Rows are points. Each copy is the shape, with its points in the same order, stretched, turned, moved and blurred by noise. Is it also mirrored, or only turned?

Shape:
[[-28  11]
 [ 50  -4]
 [-18  -5]
 [ 11 -34]
 [-22 -38]]
Copy 1:
[[-25  -2]
 [ 54  58]
 [ -7  -6]
 [ 37   6]
 [ 14 -30]]
Copy 1 is: only turned
Copy 2, 5 rows:
[[ 13 -47]
 [ -1  54]
 [ -4 -20]
 [-47   7]
 [-47 -30]]
Copy 2 is: mirrored
Copy 3 (5 x 2):
[[ 54   4]
 [-60  13]
 [ 30 -14]
 [-26 -40]
 [ 16 -56]]
Copy 3 is: mirrored

Shape, 6 rows:
[[  0   6  11]
 [ 14 -26  34]
 [-19   1 -14]
 [  7   8  16]
 [  0 -17  -6]
 [ 24  19 -45]]
Copy 1, 6 rows:
[[-10   2  -9]
 [  6 -35  26]
 [  1  28   0]
 [-13  -7 -15]
 [ 13   7   9]
 [ 17  34 -50]]
Copy 1 is: mirrored
Copy 2, 6 rows:
[[  3 -19   0]
 [-28 -16 -50]
 [-12  -5  29]
 [  6 -17 -10]
 [-22   3  -3]
 [ 19  27  29]]
Copy 2 is: only turned
Copy 3 (6 x 3):
[[ -3 -17  -9]
 [ 18   6 -40]
 [ -2   5  18]
 [-11 -14 -13]
 [  2  21  -7]
 [-51  31  33]]
Copy 3 is: mirrored
Copy 4 (6 x 3):
[[ -5  17  -1]
 [ 46  12  35]
 [-29 -12  -3]
 [  4  21  -2]
 [  9 -21  11]
 [-19 -32 -60]]
Copy 4 is: only turned

Shape (9 x 4):
[[ 10   4 -11  -7]
 [ 22  -3  -9   2]
 [-32  -7   7  23]
 [ 11  -7 -26  -1]
 [-14 -11  12  32]
 [-23 -24  -8 -30]
 [  6 -31   0  30]
 [ 16  -3  -5  -8]
 [ 32  24  -1  -7]]
Copy 1, 9 rows:
[[  6  -6  -5   1]
 [  0   7  -3 -11]
 [ 16  25  19  21]
 [ 17   0  -9 -10]
 [  1  26  16  14]
 [ 32 -14  16   6]
 [  9  27  17  -6]
 [  1  -6  -1  -5]
 [-12 -10 -15  -5]]
Copy 1 is: only turned
Copy 2, 9 rows:
[[ 21  11   7  -6]
 [ 32  -4  17   9]
 [-45  19 -22   9]
 [ 17  14  35   0]
 [-25   4 -23  28]
 [-39  -7  17 -39]
 [-11 -20  14  33]
 [ 22  -9   6  -4]
 [ 60   4 -10  -2]]
Copy 2 is: mirrored
Copy 3, 9 rows:
[[ -1  10   1   5]
 [  9   8  -6 -12]
 [-24 -26  -2  18]
 [ -6  14 -11 -12]
 [-16 -28  -7   9]
 [-25   7  21  -4]
 [ -2 -21  -8 -31]
 [  2   9   5  -9]
 [ 15  15  -1  16]]
Copy 3 is: only turned
Copy 4:
[[  1  10   0  17]
 [ 11   3  11  23]
 [  2   7   0 -38]
 [ 11  28  -7  21]
 [  9  -2  12 -32]
 [ 23   1 -36   9]
 [ 36  -4  13   0]
 [  4  -1   0  21]
 [-24  -1  16  30]]
Copy 4 is: mirrored

Shape (10 x 6):
[[-10  -3  -7 -33   0  16]
 [ 17 -35   0  12  19  -1]
 [  0   2  -4  -5 -11  11]
 [  4 -30 -18 -31 -10 -11]
 [ 19  12   7   5  20  13]
 [ 10  20 -27  27   5 -10]
 [-17 -15 -54  19  21   5]
 [ -3  -5   8 -25  39   6]
 [  6  30 -12 -32 -10 -10]
 [-27 -14   7   7  -9 -22]]
Copy 1, 10 rows:
[[-13   7  17  15  18  18]
 [  6 -30 -14  11   3 -27]
 [ -7   3   6  -6  -1  -1]
 [  2 -16  35  17  14  -2]
 [  9  11 -18   1   0 -28]
 [ 43   5  -8 -18 -35 -25]
 [ 38 -26 -17  12 -33  16]
 [ 10   3 -10  19  32   1]
 [ 24  33  34  -7   5  -7]
 [  8 -25  10 -21  20   9]]
Copy 1 is: only turned
Copy 2:
[[  7  30  -8 -18   6  17]
 [ -4   1  20  37  31  -5]
 [  1  -9  -1 -10   2   5]
 [ 12  28  38   2  -5  28]
 [ 11 -12   0  -2  34 -29]
 [ 27 -35   8  14 -23 -29]
 [ 31  -3 -13  54 -33   1]
 [ 11  41 -11 -11  27 -20]
 [ 34   9  16 -43 -23 -10]
 [-24  -2   3   2 -27  -1]]
Copy 2 is: mirrored
Copy 3:
[[ -2   7  16 -13 -11  21]
 [ -2   4  17 -17   2 -56]
 [  2   4  -3 -16   1  11]
 [-23   6  38 -26  11   6]
 [ 25  13   3 -21  -3 -14]
 [ 15 -12  -5  12  28   2]
 [ -5 -58   3  32   9 -16]
 [ 15  23  32  -7 -13 -18]
 [  3  21  23 -21  22  60]
 [-17  18  -5   6   8 -13]]
Copy 3 is: only turned

Shape (13 x 8):
[[ 11   7 -13 -12  -1  -7   0 -12]
 [ -1  -9   8   2 -11  -1   1 -12]
 [-12   8  -1 -18 -11  -3   8 -14]
 [ -2  11   8   5  24   0   8  -7]
 [-14  10   5  11   3  11   5 -16]
 [ 33   5  12 -15  16   2   6 -13]
 [-11  27   9   0   6   8   7  -9]
 [-14   5   1   1   1  11  -6  17]
 [-14  -7 -14  -2  34  30   6 -15]
 [-12   8  11 -24  -9  -2  -4 -11]
 [-12  -8   2   0  -8  23   2  20]
 [ -8   2   7 -37   5  -6 -60  20]
 [ 11  -3   3  11   2  44  -7 -18]]
Copy 1, 13 rows:
[[  7  10  -3 -13   8   0  10  13]
 [ 11 -17  17   0  -9   8  -1  -1]
 [  3  16  21  -4  -7 -11   6  -2]
 [  5 -11 -15   4 -15 -15  16  18]
 [ -2 -15  15  18  -7 -15  12  11]
 [ 29 -10 -33  -4   3  -2  -7  19]
 [ -3   0   0   9  -5 -27  14   2]
 [-24   0  -1   7 -15   5   7  -7]
 [ -8  -2   1  31 -16 -11   4  50]
 [  2   7  13  -7  -9 -14  -7  -5]
 [-19   3   7  19 -18  20  -2 -15]
 [-37  -6 -23 -31  -4 -11 -31   0]
 [  3 -35   5  43  10  -1 -17  29]]
Copy 1 is: only turned
Copy 2 (13 x 8):
[[-11  -7   4  11   5  -7   3 -33]
 [  8   6  16 -10 -12   3  11 -11]
 [ -6   3   8  -8   1 -23  14 -24]
 [-13 -11   2   3  19  12  23   9]
 [  7 -21  13 -12   5  -6  20  11]
 [-30  15  26  11  22  11  10  -9]
 [-15 -19   9 -11  18 -18  13  11]
 [ -7 -13  -8  10 -12  -4  -4  22]
 [  7 -19   0  29  18  15  40  20]
 [-16   6  18  -5 -12 -30  16 -14]
 [  8   0  -3   8 -14   0 -12  25]
 [-54 -13   4  52 -59 -33   5   5]
 [ 12 -23  38  13   6   5   8  36]]
Copy 2 is: only turned
Copy 3:
[[-13  18   7  -2  -2 -11  -7 -20]
 [  9   7  16 -12   4   2  -6   8]
 [ 11  24   2 -18 -18   2   8 -14]
 [ -7 -17  11 -10  -5 -25  10 -10]
 [ 11  -4  20  -6   0  -3  13 -15]
 [-11   1   6 -32   7 -32 -18  -9]
 [ 16  -2  15 -12 -13 -11   0 -32]
 [ 15 -12  -8   4  -2   1   0  -6]
 [-18 -17 -14  -7  20  -8  55 -15]
 [ 24  23  -3 -21 -16 -12  -3  -8]
 [ 20 -16 -13 -13   9  19   1  -3]
 [ 44  22 -45  25  -1 -56 -33  10]
 [ 11 -11  17 -18  43  -6   6 -21]]
Copy 3 is: only turned
